Each row is a point. The points of each table are mixes of a few directions, plus a little noise. How many directions does each table use, and how many do they share? Where both have some left over, give the other angles between the two spaces (their principal angles), to ten degrees, smallest first.

First (7 x 3):
-.58; -.46; -.06
.30; .36; .22
.69; .60; .14
-.32; -.12; .19
-.17; .01; .23
.18; -.08; -.36
-.11; -.30; -.37
Second (4 x 3):
-.60; .53; .09
.01; -.17; .15
-.05; .02; .04
.64; -.37; -.27
Directions: first 2, second 2, shared 1; angles 80

First (5 x 4):
-.37; .22; -.45; -.03
-.01; -.25; .01; -.19
.32; -.12; .48; -.01
.18; .42; .68; -.04
-.12; -.27; -.73; .29
Second, 8 rows:
.06; -.79; -.70; .20
-.03; .38; .34; -.10
.00; .10; .09; -.02
.00; -.08; -.07; .02
-.05; .68; .60; -.18
.06; -.74; -.65; .19
-.02; .20; .17; -.05
-.02; .26; .23; -.07
Directions: first 3, second 1, shared 1

First (6 x 6):
.39; -.23; -.51; -.06; .66; .53
-.40; .23; .52; .06; -.68; -.54
-.23; .14; .30; .04; -.40; -.32
.29; -.17; -.37; -.05; .49; .39
.11; -.06; -.14; -.02; .18; .15
-.15; .09; .20; .02; -.25; -.20
Second:
.56; -.59; -.52; -.01; .18; -.02
-.94; -.10; .75; -.02; .11; -.66
-.04; .03; -.09; -.11; .08; .07
.13; .09; .15; .27; .05; .17
.05; .31; .03; .00; -.43; .01
.24; .26; -.32; -.13; .00; .42
Directions: first 1, second 4, shared 1

First, 10 rows:
.22; .01; .19; -.23; -.16; .15; .09; -.31
.08; .14; .04; .25; -.05; .03; -.02; .08
-.20; -.01; -.19; .32; .19; -.18; -.14; .31
-.10; .10; -.08; -.07; -.07; .07; .13; .19
.16; .17; .12; .15; -.14; .10; .04; -.02
.07; -.14; .09; -.47; -.08; .10; .12; -.30
.08; -.13; .11; -.44; -.09; .10; .11; -.30
.06; .10; .04; .05; -.08; .07; .05; .02
-.52; -.07; -.48; .60; .45; -.42; -.29; .71
.16; -.17; .14; -.15; .04; -.03; -.08; -.36
Second (8 x 8):
.01; .05; -.08; .02; .04; -.01; -.03; -.06
.00; .00; .00; .00; .00; .00; .00; .00
-.03; -.14; .19; -.06; -.11; .02; .07; .15
-.02; -.08; .10; -.03; -.06; .01; .04; .08
-.06; -.27; .37; -.12; -.21; .04; .13; .28
-.03; -.13; .18; -.06; -.10; .02; .06; .13
-.03; -.12; .17; -.05; -.10; .02; .06; .13
.16; .69; -.94; .29; .53; -.09; -.33; -.71
Directions: first 3, second 1, shared 0; angles 70

First (10 x 11):
-.23; .04; -.50; .30; .47; -.38; -.79; .85; -.23; .21; .07
-.14; .03; -.31; .19; .30; -.24; -.50; .53; -.14; .13; .05
.22; -.04; .49; -.29; -.45; .37; .77; -.81; .22; -.20; -.07
-.03; .00; -.06; .04; .06; -.05; -.10; .10; -.03; .03; .01
.06; -.01; .12; -.08; -.11; .09; .19; -.20; .06; -.05; -.02
.21; -.04; .46; -.27; -.42; .35; .73; -.77; .21; -.19; -.07
-.17; .03; -.39; .23; .36; -.30; -.63; .66; -.18; .17; .06
.05; -.01; .10; -.06; -.09; .08; .16; -.17; .05; -.04; -.01
-.17; .03; -.39; .23; .37; -.29; -.62; .66; -.17; .16; .06
.23; -.04; .50; -.30; -.47; .38; .79; -.84; .23; -.21; -.07
Second (9 x 11):
.13; .20; -.21; -.34; -.27; .07; .09; -.74; .25; .39; .13
.20; -.49; .03; -.10; .25; .21; -.71; .73; -.55; -.07; .24
-.27; .34; .32; .04; .28; .03; .57; .17; .02; .21; .73
.09; -.02; .42; -.12; -.24; .24; .61; -.42; .12; -.21; -.01
-.32; .05; .32; .51; .24; -.21; .38; .58; -.02; -.47; -.23
.43; -.25; -.77; -.33; -.47; -.06; -.93; -.67; .11; .20; -.73
-.28; .30; -.15; .27; .17; -.31; .09; .16; .15; .08; -.03
.07; .10; -.14; -.14; -.16; .01; .02; -.40; .15; .17; -.04
-.05; -.22; .18; .21; .20; .00; -.12; .58; -.25; -.30; -.06
Directions: first 1, second 4, shared 1

First, 9 rows:
-.19; .19; .52; .10; -.20; -.23; .05; .16; .13; .94; -.60; -.16
.11; -.48; -.30; .02; -.21; -.02; .28; .43; .29; -.31; -.09; .19
-.07; .36; .17; -.02; .21; .05; -.24; -.37; -.26; .11; .16; -.12
.11; -.18; -.31; -.05; .07; .11; .02; -.01; -.01; -.53; .29; .12
.08; .07; -.23; -.08; .23; .17; -.16; -.29; -.21; -.52; .45; .04
-.07; .10; .19; .03; -.06; -.08; .00; .03; .03; .34; -.20; -.07
-.03; .00; .08; .02; -.06; -.05; .03; .07; .05; .17; -.13; -.02
.12; -.22; -.33; -.05; .04; .10; .05; .04; .01; -.55; .28; .13
-.08; .16; .23; .03; -.01; -.07; -.05; -.04; -.03; .36; -.16; -.09
Second:
-.16; .07; -.37; .47; -.01; -.37; .21; -.43; .00; .34; .29; .10
-.12; .06; -.30; .37; -.01; -.30; .17; -.35; .01; .27; .24; .08
.07; -.03; .16; -.20; .00; .15; -.09; .18; .00; -.14; -.12; -.04
.21; -.10; .51; -.64; .01; .51; -.29; .58; -.01; -.46; -.40; -.13
-.20; .09; -.47; .59; -.01; -.47; .27; -.54; .01; .43; .37; .12
.00; .00; .00; .00; .00; .00; .00; .00; .00; .00; .00; .00
-.03; .02; -.09; .11; .00; -.08; .05; -.10; .00; .08; .07; .02
.01; -.01; .03; -.03; .00; .02; -.01; .03; .00; -.03; -.02; -.01
.10; -.04; .22; -.28; .00; .22; -.12; .25; .00; -.20; -.17; -.06
.14; -.06; .32; -.40; .01; .32; -.18; .37; .00; -.30; -.26; -.08
Directions: first 2, second 1, shared 0; angles 80

First:
-.17; .06; .05; -.13; -.29; .04; -.11; -.01; .42; -.24; -.29; .18; -.31; .26
.27; -.47; -.05; -.08; -.34; .20; -.21; .10; .21; -.47; -.25; .17; .10; .28
-.15; .30; -.09; .13; -.03; .02; .11; -.09; -.04; .08; -.04; .15; -.74; -.09
.33; -.27; -.10; .01; -.10; -.02; -.27; .51; .28; -.04; .13; -.01; .70; .16
.08; .28; .04; .29; .00; -.02; .41; -.12; -.40; .44; .01; -.05; -.38; -.29
.19; -.09; .22; .10; .13; -.02; .40; -.24; -.57; .35; .03; -.30; .47; -.27
-.48; .05; .22; -.40; .15; -.11; -.13; -.32; .24; -.22; -.09; -.11; .21; .16
-.08; .14; -.28; .08; .49; -.10; -.19; .18; -.14; .11; .51; -.03; -.06; -.22
Second (11 x 14):
.20; -.25; .18; -.01; -.07; .34; -.06; -.19; -.13; -.09; -.15; -.02; -.27; -.16
.38; -.07; -.23; .17; .02; -.13; .05; .25; -.40; -.21; -.08; .18; -.11; .65
-.18; -.02; -.02; -.03; -.13; .33; .18; -.29; .11; .41; .07; -.01; -.49; -.34
-.36; .35; -.11; -.08; -.19; -.29; .16; .19; .45; .27; .09; .02; .31; .16
-.40; .00; .13; -.19; .31; -.07; -.20; -.29; .27; .09; -.07; -.09; -.16; -.05
.27; -.26; .25; .17; .18; -.03; .06; -.24; -.54; -.28; -.09; -.19; .37; -.66
.04; .22; .04; .13; -.24; -.61; .32; .28; -.03; -.13; -.18; -.04; .94; .21
-.16; -.03; .16; -.05; -.25; .07; .25; -.30; .18; .27; -.30; -.02; -.17; .03
.21; -.06; -.09; -.14; .32; .26; -.70; .40; .07; -.47; .37; .06; -.10; .10
-.23; .23; -.26; .03; -.10; -.25; .28; .06; .14; .34; .00; .12; -.13; .45
.23; -.12; -.05; -.01; .14; .39; -.33; .13; -.13; -.20; .34; -.01; -.19; -.38
Directions: first 5, second 6, shared 2; angles 30, 40, 40

First:
.09; .10; .00; -.04; -.09; -.09; -.01; -.09; -.05; .25; -.04; .14; -.11; -.06; .02; -.13; .09; .11
-.17; -.12; -.29; .32; -.19; .00; -.19; .25; -.18; .05; -.07; .02; .16; .22; .23; -.35; .11; .08
-.05; -.23; -.23; .15; -.40; .26; -.12; -.05; -.30; .38; .16; .29; .06; .18; .10; -.09; .27; .36
.31; .22; .01; .03; -.09; -.02; -.26; -.04; .13; -.23; -.09; -.15; -.05; -.23; -.01; .19; -.16; -.10
-.11; -.29; .33; -.26; .43; .13; .46; .20; .08; .01; .10; -.29; .05; .08; -.23; .06; .03; -.28
-.69; -.26; .37; -.03; .40; -.33; .44; -.01; .08; .03; -.02; -.11; .18; .22; -.12; .16; -.23; .02
-.28; -.11; .05; -.29; .33; .14; .40; -.16; .09; -.21; .23; .20; -.03; .14; -.13; .17; .01; -.07
.32; .39; -.29; .18; -.29; -.19; -.42; -.02; -.01; -.01; -.21; .13; -.13; -.17; .23; -.31; .02; .06
.58; .30; .05; -.07; -.10; .09; -.31; -.07; .18; -.28; -.07; -.22; -.13; -.37; -.09; .30; -.15; -.19
Second:
-.04; .07; -.01; .04; -.02; -.06; .00; -.01; .01; -.04; -.04; .01; -.02; -.03; .03; .00; .04; .00
.47; -.94; .19; -.45; .22; .88; -.04; .15; -.05; .53; .64; -.23; .30; .38; -.52; -.01; -.55; .09
-.17; .33; -.06; .16; -.08; -.31; .01; -.05; .02; -.19; -.23; .08; -.10; -.13; .18; .01; .19; -.03
-.23; .45; -.09; .21; -.11; -.42; .02; -.07; .03; -.26; -.31; .11; -.14; -.18; .25; .01; .26; -.04
.28; -.56; .11; -.27; .13; .52; -.03; .09; -.03; .31; .38; -.13; .18; .23; -.31; -.01; -.32; .05
.17; -.34; .07; -.16; .08; .31; -.02; .05; -.02; .19; .23; -.09; .11; .14; -.19; .00; -.20; .04
-.27; .55; -.11; .26; -.13; -.51; .03; -.08; .03; -.31; -.38; .13; -.18; -.22; .31; .01; .32; -.06
-.19; .39; -.08; .19; -.09; -.36; .01; -.06; .02; -.22; -.26; .09; -.13; -.16; .22; .01; .23; -.04
.02; -.05; .01; -.02; .01; .05; .00; .01; .00; .03; .03; -.01; .02; .02; -.03; .00; -.03; .00
-.02; .04; -.01; .02; -.01; -.03; .00; .00; .00; -.02; -.03; .01; -.01; -.01; .02; .00; .02; .00
-.04; .07; -.01; .04; -.01; -.06; .00; -.01; .00; -.04; -.05; .02; -.02; -.03; .03; .00; .04; -.01
Directions: first 6, second 1, shared 0; angles 40

First (10 x 24):
-.02; .10; -.12; .00; -.02; .51; -.17; -.20; .27; -.03; .03; -.20; -.28; .25; -.58; -.11; -.36; .17; -.20; -.07; .26; -.06; .20; -.14
.04; -.14; .17; .00; .02; -.72; .24; .30; -.39; .03; -.04; .28; .40; -.34; .83; .15; .51; -.25; .29; .12; -.36; .09; -.29; .20
-.02; .08; -.10; .00; -.01; .45; -.15; -.18; .24; -.02; .03; -.18; -.25; .21; -.52; -.09; -.32; .16; -.18; -.07; .22; -.06; .18; -.12
.03; -.09; .12; .00; .02; -.52; .17; .21; -.27; .03; -.03; .20; .29; -.25; .60; .10; .36; -.18; .20; .08; -.26; .05; -.21; .15
-.02; .10; -.11; .00; -.02; .49; -.16; -.20; .25; -.03; .02; -.19; -.27; .22; -.56; -.10; -.34; .16; -.19; -.08; .24; -.05; .20; -.14
-.03; .11; -.14; .00; -.02; .59; -.19; -.24; .30; -.03; .03; -.24; -.33; .29; -.69; -.12; -.42; .20; -.23; -.09; .29; -.07; .25; -.17
-.01; .06; -.07; .00; -.01; .28; -.09; -.12; .15; -.02; .02; -.11; -.15; .13; -.33; -.05; -.20; .10; -.11; -.04; .14; -.03; .11; -.08
.03; -.10; .12; .01; .02; -.52; .17; .21; -.27; .03; -.03; .20; .29; -.24; .59; .10; .36; -.18; .21; .08; -.25; .05; -.21; .14
-.01; .06; -.06; .00; .00; .26; -.09; -.10; .13; -.02; .02; -.10; -.14; .12; -.29; -.05; -.18; .09; -.10; -.04; .12; -.03; .10; -.07
.04; -.16; .19; .00; .02; -.82; .27; .34; -.43; .05; -.05; .31; .46; -.39; .94; .17; .58; -.28; .33; .13; -.41; .10; -.32; .23
Second (9 x 24):
.24; -.17; .09; -.85; -.84; .49; -.27; -.08; .19; .37; .01; -.13; -.11; .25; -.16; .45; .11; .59; -.16; -.19; .10; .26; .29; -.32
-.08; .21; .02; .10; -.06; -.18; .35; .08; .14; .06; .00; -.06; .33; .12; .12; -.29; -.21; .08; .21; -.07; -.25; .00; .07; .04
-.22; -.25; .03; -.06; .48; .23; .16; -.26; -.32; -.20; .12; .28; -.50; .12; -.28; -.02; .07; -.26; -.32; .07; .38; .22; -.12; .15
-.30; -.32; .10; .01; .74; -.24; .42; -.13; -.69; -.34; .16; .56; -.46; .00; .06; -.02; .25; -.47; -.36; .16; .36; .41; -.35; .42
-.25; -.36; .13; .04; .51; .11; .24; -.22; -.29; -.09; .04; .28; -.23; -.06; .06; -.06; .39; -.48; .01; .11; .08; .03; -.19; .03
.12; .36; -.15; .27; -.20; -.03; -.16; .12; .36; .03; -.07; -.32; .26; .01; -.11; -.17; -.38; .22; .14; -.06; -.16; -.25; .16; -.08
.00; .09; -.07; .33; .14; -.01; -.13; .02; .14; -.04; -.05; -.14; .08; -.15; -.02; -.12; -.05; -.14; .15; .05; -.10; -.27; -.02; -.07
.33; .25; -.11; -.05; -.54; -.17; -.45; .27; .21; .11; -.09; -.26; .22; -.14; .08; .25; -.17; .40; .01; -.06; -.09; -.11; .11; -.08
.14; .18; -.05; .22; -.22; -.21; -.15; .19; .24; .11; -.11; -.23; .39; -.19; .25; -.04; -.02; .06; .32; -.01; -.32; -.29; .04; -.12
Directions: first 1, second 5, shared 1

First:
-.59; -.33; -.35; -.15; .02; -.35; -.24; -.01; .34; .21; -.04; -.29; .10; -.23; .11; -.25; -.44; -.52; .34; .10; -.27; .46; -.08; -.05; .31; .44; -.16; -.30; .02; -.18; -.27; .42
.04; -.06; .03; .10; .11; .01; -.03; -.04; -.07; .10; .04; -.12; -.09; .07; -.13; .01; -.05; .08; .06; .01; .08; -.14; -.11; -.14; -.07; .08; -.10; .09; -.02; -.04; .01; -.03
.30; .21; .29; -.09; -.27; .12; .00; .05; -.22; -.73; .06; .35; -.12; .03; -.02; .46; .42; .02; -.49; -.18; -.12; .13; .24; .45; -.13; -.70; .15; .20; -.02; .27; .12; -.42
-.36; -.10; -.15; -.29; -.25; -.26; -.18; .06; .22; -.39; -.03; .08; .10; -.25; .21; .06; -.07; -.53; -.07; -.04; -.40; .63; .19; .39; .26; -.14; .05; -.22; .02; .05; -.17; .12
.04; .41; -.24; -.17; -.14; .16; .49; .13; .31; .48; -.24; .39; .58; -.14; .55; -.56; .07; .27; .09; .11; .14; -.09; .24; .00; .17; .21; .49; -.43; .13; -.05; .08; .37
.60; .02; .37; .52; .41; .35; .09; -.14; -.50; .33; .16; -.23; -.40; .46; -.54; .18; .13; .72; .01; -.01; .55; -.94; -.36; -.55; -.48; .05; -.25; .53; -.09; -.03; .25; -.39
-.51; -.56; -.23; .12; .32; -.34; -.40; -.13; .12; .39; .08; -.65; -.22; -.03; -.29; -.13; -.56; -.39; .49; .12; -.09; .13; -.38; -.40; .12; .62; -.49; -.02; -.05; -.27; -.26; .29
.37; .35; .21; -.08; -.22; .22; .21; .08; -.13; -.39; -.03; .43; .07; .03; .13; .20; .41; .23; -.39; -.11; .03; -.06; .26; .32; -.12; -.51; .29; .08; .02; .21; .18; -.28
.13; .06; .06; .05; .02; .08; .05; .00; -.07; .00; .01; .04; -.01; .05; -.03; .03; .08; .13; -.05; -.01; .08; -.13; .00; -.02; -.07; -.06; .02; .06; .00; .02; .06; -.07
Second:
-.18; .11; .27; .04; -.25; .11; -.07; -.02; -.29; -.39; .04; -.10; -.26; .05; -.59; .40; .19; .12; -.18; -.12; -.21; .08; -.09; .03; -.08; -.40; -.08; .04; -.16; .17; -.04; -.34
-.17; -.01; .09; -.07; -.14; -.20; -.14; .25; -.34; -.38; .13; -.12; -.16; -.31; -.15; .22; -.30; -.25; -.01; -.08; .02; .26; .12; .19; -.36; -.10; -.16; -.20; .23; .39; .02; .26
-.09; .94; .29; .03; -.17; .33; .39; .12; -.12; -.38; -.42; .13; .29; -.05; -.32; .10; .19; .66; -.09; -.12; .06; .01; .12; -.02; -.29; -.54; .14; -.61; -.25; .30; .06; .19
.01; -.14; .00; .14; -.03; .29; .13; -.21; -.01; .54; .08; -.06; -.07; .33; -.35; -.10; .24; .34; .03; .05; -.05; -.45; -.25; -.39; .23; .17; .13; .30; -.13; -.28; -.02; -.44
.54; -.24; -.05; .09; .39; .01; -.10; -.16; .15; .07; .09; .10; .01; .28; .43; .00; .09; -.08; -.09; .02; .19; -.26; .02; .00; .02; .06; -.02; .49; .02; -.21; .10; -.17
.61; .38; .10; .13; .38; .24; .24; .08; -.15; .04; -.08; .16; .27; .15; .29; -.08; -.08; .39; -.04; -.04; .51; -.50; .18; -.18; -.49; -.07; .11; .01; .16; .16; .25; .25
-.25; -.10; -.14; -.25; -.11; -.13; -.23; -.21; .49; -.46; -.16; .12; .15; .06; .22; .15; .22; -.45; -.17; -.05; -.57; .60; .09; .33; .53; -.32; .07; .02; -.28; -.23; -.24; -.21
.21; .32; .01; -.06; .20; -.26; -.01; .15; .27; -.47; -.28; .19; .15; -.28; .69; -.05; -.05; -.14; -.03; .03; .21; .41; .23; .46; -.12; -.17; -.13; -.33; -.06; .10; .05; .47
-.52; -.88; -.25; -.12; -.29; -.25; -.31; .08; -.32; .48; .56; -.37; -.32; -.16; -.44; -.04; -.48; -.61; .21; .04; -.28; .03; -.15; -.21; .10; .58; -.06; .25; .45; .04; -.15; -.08
-.24; -.43; .08; .33; -.19; -.29; .00; .13; -.30; .71; .25; -.33; -.78; -.34; -.39; -.21; .00; .21; .31; .30; .32; -.16; -.50; -.06; .03; .69; -.43; .07; .01; -.10; .05; -.10
.07; .04; -.39; -.25; .21; .15; .10; -.20; .61; .25; -.21; .25; .72; .27; .61; -.36; -.02; -.18; .04; .00; -.22; .00; .23; -.15; .41; .09; .44; -.03; .01; -.34; -.11; .16
Directions: first 3, second 6, shared 2; angles 40
